Every row gives one point. To make a cloud, some directions were put in groups of two or more. Within a group, all points are equally far from the middle, so they leave a hole (a ring in 2 directions, a hollow ball in 3). The other directions are filled evenly. Then the cloud was stretched, turned, moved and blurred a little. How many holes are there, and how many directions does each take, smallest first?

Cloud (14 x 2):
[[ 23  48]
 [  2  44]
 [ 13 -45]
 [ -9  38]
 [-27  16]
 [ -7 -45]
 [-22 -37]
 [ -5  41]
 [ 19 -44]
 [ 51 -13]
 [  3  45]
 [-29  11]
 [-15  32]
 [ 33  47]]
Holes: 1 (2)

Cloud:
[[-55  52  14]
 [ 24 -15  20]
 [-12 -12  21]
 [-28  41  26]
 [-42 -14  16]
 [ 33 -28 -20]
 [-17 -50 -35]
 [  0  56 -14]
 [ 28   5   4]
 [ -8  52  16]
 [-20 -59 -25]
 [-22 -35  20]
 [  0  14 -35]
 [-43  32 -39]
 [ 42   7 -25]
 [-31  29 -13]
 [ 27 -55 -43]
 [-18 -25 -53]
 [ 29  51 -14]]
Holes: 0

Cloud:
[[-23 -11  21 -15]
 [ -9 -39   7 -43]
 [ -4  25 -20 -54]
 [ 45  56  -4  42]
 [ 15 -37 -63 -22]
 [ 16  45 -20 -42]
 [ -1 -14 -65 -19]
 [ 11  -1 -13  -5]
 [ -3  -7 -59 -41]
 [-36  -3 -39  33]
 [ -4 -65 -20  23]
 [  7 -16   6 -46]
 [ 12 -39 -10 -30]
 [-33  56  19  11]
 [ 39   9  23 -51]
 [-39 -36  15 -22]
 [  8 104  14  -3]
 [ 39  44 -29 -20]
 [-10  14 -32  30]
 [  3   9 -37   1]
 [  3   0  32  -7]
 [ 10 -45 -15 -42]
 [-44  44  22  17]
 [-21  22 -53 -31]
 [-17  -3 -54  39]
 [ 13   0 -59  17]
 [  6 -34 -20  18]
 [ -8   8 -47  20]
 [ 14   8  11 -15]
 [-43  12   1   4]
 [ 45   3   5 -51]
 [ 11  69  56 -18]]
Holes: 0

Cloud (46 x 6):
[[ 26 -16  54 -31   6 -42]
 [-22  -4  -8 -39  54 -32]
 [ 10  -9  14 -28  45 -54]
 [-63 -17 -20  24 -40  -8]
 [-19  21  -6  19  60  37]
 [-15  42  -4 -47 -30 -16]
 [-38  -1 -47  28 -16  -1]
 [-76 -52  11   4 -18  23]
 [-26  -5  43  38  10  17]
 [-12   3  30  47  -8  35]
 [ -4  -8 -50 -32   1   9]
 [ 55   7  27  -2 -26  34]
 [-76   3 -19  -4   7 -16]
 [-17 -13  11   9  49 -41]
 [-11  -1  16  50 -29  45]
 [-30 -40  28   0  37 -37]
 [-12 -16  12  38  26  47]
 [ 37 -48   9  15   6   1]
 [  5  48  21 -50  13 -33]
 [ 52  28 -33 -18  -6  24]
 [ 52 -25  12  -6  17  31]
 [ -2  64 -24  29 -37  13]
 [-28 -72 -11 -10 -21  25]
 [-18  47  -3 -50 -23  -1]
 [ 61  50 -10 -15  15   7]
 [ 61  15   1  -4   0 -36]
 [ -2  28  52  15  -4  35]
 [-54  -9 -30  26 -33  -8]
 [ 11 -10  63 -38  -8 -11]
 [ -6  21 -20  17  64  19]
 [ 52  52   9   4 -20 -25]
 [-57  43 -12 -15 -29  44]
 [ 10 -31  17  13  36 -36]
 [-18 -55  29 -37   9 -40]
 [ 25  22  55  13 -23  16]
 [-34 -43  14 -37  42  24]
 [ 48  10  44   7 -31   9]
 [ 28  72 -14  10 -22  40]
 [-40 -21 -11 -41  49  20]
 [  8 -10  54 -48   3   8]
 [ -6 -14  14 -60  32  17]
 [ -1  24 -33  30  43  11]
 [-41 -31  15 -19  55  30]
 [-36 -64  15 -36  14  15]
 [ 28  -7  26 -25  31 -56]
 [ -9  11  24 -47 -28 -48]]
Holes: 3 (2, 2, 2)
